Rows are points. The last column is the point's height on a tilted bowl or saddle (a function of degree 2), plus a little noise. Along how many of its main directions does it bend up, bend down or stay straight?
In the rows, zero is written as 128.

Points (17 x 4):
138, 155, 156, 105
154, 120, 105, 118
153, 132, 127, 116
150, 134, 136, 113
163, 117, 136, 106
75, 154, 143, 103
148, 159, 174, 87
210, 128, 97, 106
193, 134, 159, 68
148, 106, 95, 113
116, 145, 57, 84
83, 115, 142, 111
146, 192, 84, 82
155, 126, 159, 99
107, 81, 136, 92
71, 120, 103, 84
154, 122, 135, 111
Directions: 0 up, 2 down, 1 straight

Points (21 x 5):
116, 152, 85, 116, 155
188, 71, 131, 132, 170
167, 204, 177, 131, 155
79, 151, 143, 130, 156
106, 137, 117, 185, 172
140, 89, 163, 140, 147
134, 175, 76, 114, 167
132, 143, 79, 107, 152
144, 130, 62, 112, 170
133, 170, 143, 89, 133
151, 114, 142, 135, 126
140, 100, 116, 104, 130
119, 165, 80, 80, 178
166, 143, 117, 81, 136
75, 111, 176, 188, 212
115, 169, 113, 90, 148
123, 120, 110, 126, 130
155, 169, 107, 148, 137
116, 170, 149, 136, 135
108, 126, 99, 91, 146
132, 145, 186, 127, 143
Directions: 4 up, 0 down, 0 straight

Points (42 x 7):
136, 117, 166, 136, 117, 154, 114
130, 66, 109, 95, 138, 93, 90
95, 161, 171, 158, 111, 142, 120
174, 105, 120, 100, 119, 202, 74
128, 119, 95, 160, 46, 118, 86
120, 115, 87, 116, 149, 133, 108
128, 97, 145, 146, 177, 102, 105
190, 52, 156, 147, 87, 142, 54
98, 170, 157, 168, 103, 87, 109
103, 151, 192, 145, 145, 159, 113
121, 45, 196, 140, 147, 137, 78
126, 169, 112, 125, 74, 180, 101
162, 135, 144, 178, 155, 103, 97
179, 93, 135, 101, 120, 107, 90
170, 123, 129, 197, 109, 130, 89
143, 144, 133, 75, 172, 148, 102
150, 176, 88, 137, 125, 123, 98
85, 161, 134, 103, 115, 142, 124
112, 127, 148, 123, 98, 166, 118
96, 119, 139, 125, 140, 107, 123
156, 135, 164, 132, 107, 139, 112
114, 78, 120, 125, 183, 101, 97
65, 117, 83, 121, 108, 142, 108
85, 125, 134, 150, 178, 91, 105
98, 163, 143, 101, 114, 149, 124
153, 106, 131, 69, 165, 119, 94
125, 187, 132, 167, 155, 164, 103
137, 102, 146, 143, 105, 66, 100
179, 154, 81, 102, 152, 164, 78
184, 162, 92, 89, 175, 138, 73
110, 189, 112, 52, 131, 135, 94
133, 141, 128, 136, 160, 197, 103
126, 136, 134, 137, 62, 153, 106
144, 93, 87, 182, 91, 118, 86
118, 142, 162, 114, 119, 154, 122
150, 108, 108, 142, 132, 117, 108
144, 154, 165, 169, 126, 96, 107
93, 107, 126, 145, 147, 94, 114
146, 121, 115, 211, 146, 155, 88
178, 204, 172, 110, 122, 133, 89
126, 105, 140, 145, 164, 135, 115
184, 132, 133, 108, 129, 119, 98
Directions: 0 up, 6 down, 0 straight

Points (70 x 9):
129, 119, 140, 115, 168, 108, 110, 187, 122
121, 120, 227, 153, 142, 95, 104, 130, 108
164, 102, 113, 142, 165, 71, 109, 121, 133
105, 123, 125, 161, 118, 128, 101, 121, 114
157, 159, 101, 110, 146, 92, 156, 127, 114
138, 56, 101, 135, 146, 146, 104, 137, 102
140, 103, 133, 159, 195, 83, 158, 102, 98
200, 134, 164, 171, 49, 142, 179, 105, 49
104, 162, 106, 185, 153, 91, 119, 146, 113
126, 88, 146, 121, 105, 124, 105, 128, 108
121, 109, 117, 104, 181, 144, 135, 124, 106
164, 156, 166, 130, 111, 142, 143, 125, 97
149, 150, 146, 155, 112, 105, 91, 163, 124
157, 108, 113, 163, 113, 122, 142, 64, 86
103, 63, 153, 135, 123, 149, 162, 139, 75
151, 173, 112, 133, 158, 103, 144, 96, 117
115, 135, 171, 152, 155, 44, 80, 164, 150
101, 108, 189, 171, 175, 128, 99, 135, 97
125, 124, 132, 179, 94, 116, 112, 133, 100
107, 150, 134, 88, 69, 63, 144, 133, 113
82, 164, 95, 93, 135, 98, 118, 144, 106
124, 87, 109, 147, 174, 135, 82, 105, 123
149, 157, 160, 154, 111, 113, 58, 118, 123
153, 150, 101, 100, 125, 157, 136, 227, 99
92, 144, 148, 67, 139, 133, 152, 121, 106
100, 137, 145, 187, 126, 155, 180, 103, 97
111, 79, 116, 156, 129, 87, 177, 154, 71
81, 124, 67, 121, 101, 98, 155, 121, 102
131, 207, 142, 99, 138, 95, 110, 148, 119
128, 90, 79, 123, 204, 146, 115, 148, 100
73, 125, 147, 111, 129, 139, 169, 104, 115
141, 136, 137, 166, 147, 125, 185, 118, 91
137, 157, 174, 118, 117, 139, 137, 51, 105
213, 117, 176, 126, 151, 124, 168, 174, 83
140, 122, 136, 188, 89, 105, 109, 132, 94
124, 121, 92, 156, 107, 65, 135, 117, 105
154, 110, 137, 137, 129, 125, 118, 115, 114
150, 161, 123, 113, 156, 113, 141, 165, 118
101, 127, 113, 199, 97, 132, 163, 129, 86
124, 161, 124, 116, 150, 90, 148, 107, 132
136, 107, 88, 151, 115, 84, 161, 164, 91
118, 103, 158, 156, 173, 123, 190, 122, 78
132, 150, 76, 118, 71, 213, 97, 129, 110
112, 134, 125, 83, 129, 123, 143, 124, 119
183, 107, 79, 141, 118, 124, 127, 137, 111
146, 94, 148, 166, 136, 132, 52, 122, 113
135, 166, 227, 143, 128, 127, 157, 143, 99
123, 125, 174, 121, 119, 118, 166, 79, 122
133, 164, 131, 183, 130, 28, 123, 155, 125
93, 121, 184, 115, 143, 138, 121, 87, 118
137, 181, 167, 75, 162, 118, 162, 148, 98
157, 92, 97, 108, 127, 110, 148, 116, 114
110, 181, 143, 125, 93, 138, 113, 108, 100
125, 104, 163, 112, 121, 159, 182, 102, 99
156, 128, 113, 203, 93, 138, 117, 181, 100
136, 100, 111, 113, 122, 99, 55, 118, 145
144, 82, 85, 149, 91, 148, 156, 120, 102
90, 134, 163, 111, 113, 92, 135, 188, 86
221, 108, 122, 137, 117, 147, 156, 107, 59
154, 99, 94, 117, 92, 165, 96, 189, 133
136, 138, 102, 120, 159, 112, 162, 109, 109
130, 103, 134, 89, 167, 133, 108, 108, 127
109, 202, 105, 123, 147, 115, 159, 132, 90
106, 121, 156, 140, 148, 193, 100, 158, 86
200, 81, 104, 167, 109, 99, 185, 99, 39
89, 113, 135, 159, 176, 138, 106, 120, 110
113, 128, 174, 155, 162, 122, 104, 141, 119
201, 153, 146, 93, 83, 158, 143, 87, 53
142, 137, 109, 45, 155, 124, 39, 133, 158
136, 128, 113, 117, 174, 143, 164, 111, 95
Directions: 2 up, 4 down, 2 straight
